Every row gives one point. Any point is a mix of the corners, with weights that add up to 1. It lies inside the corners' shape when no weight is negative. Say inside or outside, and name the corners with a negative weight.

Corners:
(1): 23  -13
(2): -60  27
(3): 9  21
Points:
-5  -6 -> outside (3)
-4  8 -> inside
31  9 -> outside (2)
-14  28 -> outside (1)
20  -10 -> inside
34  -7 -> outside (2)
-35  36 -> outside (1)
-52  29 -> outside (1)

Corners:
(1): -10  9  9  -3  -3  19  -15  -4  10
(2): -5  -20  -2  -4  10  16  6  13  4
(3): -5  18  13  -1  9  3  -1  -3  8
(4): 0  12  12  34  0  -1  10  -1  13
(5): 20  -25  16  -1  -18  9  25  -4  0
(6): -12  15  4  14  4  3  -19  18  -31
(7): 60  15  -41  10  5  7  17  9  -1
(8): 3  12  -21  5  2  3  1  -2  -2
(9): -10  6  16  -5  -23  2  -15  32  1
(10): -12  -31  18  0  4  -3  -12  -1  11
Points:
-1  -6  6  1  -2  9  0  7  2 -> inside
11  5  -1  12  5  5  7  -2  4 -> outside (9)
12  4  1  5  -7  7  8  5  0 -> outside (10)
6  3  -5  4  1  9  1  5  3 -> inside
3  1  3  13  3  6  6  5  6 -> inside
-15  -7  12  11  -5  6  -4  5  -1 -> outside (3, 7)
-15  2  19  10  1  4  -10  12  -11 -> outside (7, 8)
4  -4  9  12  -5  -2  3  4  3 -> outside (1, 2)

Corners:
(1): 16  -33  -14  -3  21  -3  -5  -21  -31  -29  19  12  2  39  10  18  13  7  -8  27
(2): -29  -14  -31  13  -29  -44  -35  -25  -14  -9  2  -13  42  9  -17  30  34  -2  -27  -30
(3): 1  -2  -7  -24  -23  -53  -21  -23  31  -18  28  -48  7  -25  -22  -33  -44  -15  40  13
(4): -18  -17  -32  17  7  -28  23  32  -17  4  24  22  23  2  4  -20  39  -23  -7  17
(5): -26  -51  0  -5  24  -7  6  -28  17  39  33  -34  21  -33  -14  8  -33  -2  -27  -26
(6): -7  9  27  10  4  12  3  20  -24  -28  5  21  38  -7  2  -1  20  26  -16  -29
(7): -5  -21  -27  -29  36  19  24  31  9  -1  -24  -47  4  13  -23  56  -13  -4  -36  -3
(8): 9  -35  -1  38  21  13  3  27  -30  36  -27  -5  28  34  12  15  16  -28  0  10
(9): 14  -53  20  -14  -34  -45  20  18  21  -11  -11  -36  -6  -58  -39  20  21  -6  -29  -49
(10): 31  2  -4  -36  -4  -37  -4  -19  0  -4  8  -29  14  -13  37  -21  24  -9  25  -6
(11): -12  -26  20  48  8  -12  17  -25  -9  32  -13  9  -7  -19  -33  55  1  52  -25  -5
(12): 16  14  44  -38  -23  13  -23  14  -28  9  3  13  -29  24  36  -16  3  4  36  21
(13): 21  8  -10  12  -2  20  -41  29  -11  39  6  -17  -10  8  -33  -19  6  20  -18  -42
(14): 18  -48  13  -32  -15  -7  15  4  17  26  11  11  0  -12  -27  28  0  -9  14  -26
(15): -16  21  36  -40  -15  -48  -39  -35  25  -8  -2  24  11  13  13  -50  -17  6  10  14
(16): -35  -60  -32  35  42  5  17  16  24  -10  19  -30  -20  15  -41  47  10  -12  32  7
(17): 9  -20  -14  -22  4  11  -38  15  -19  22  -16  -11  27  -31  11  -18  -13  3  -4  -15
(18): 13  13  10  -23  17  -14  -12  35  16  -28  14  -31  -4  -32  -35  38  23  -23  7  -32
(19): 18  -20  12  23  -2  -46  -16  2  14  5  37  -11  -19  -5  25  13  -8  44  14  -23
(20): -14  17  -4  7  -30  18  -23  -38  25  -21  1  17  -7  -10  -38  2  -31  -32  18  -16
(21): -11  -31  -4  1  2  -21  7  26  -32  -14  -3  17  -26  20  -18  -10  -10  20  6  -48
Points:
0  -22  4  -3  7  -21  2  4  0  2  13  -15  4  -6  -10  12  6  5  -4  -13 -> outside (17, 20)
3  -35  3  -11  -7  -35  -15  -22  12  28  29  -24  -1  -15  10  -4  4  12  11  7 -> outside (6, 7, 8, 18, 20, 21)
24  -42  11  -25  -8  -14  18  2  23  -2  20  -38  -55  -27  -41  37  -18  9  13  -32 -> outside (2, 4, 6, 8, 15, 17)
-17  -34  -2  -5  -3  -4  7  3  -8  11  -13  5  18  -9  -10  7  7  -6  -9  -16 -> outside (1, 3, 13, 18, 19)
-3  -15  5  -11  6  1  -4  -6  -4  12  1  2  3  5  -5  -9  -15  0  7  5 -> outside (2, 9, 18, 19)
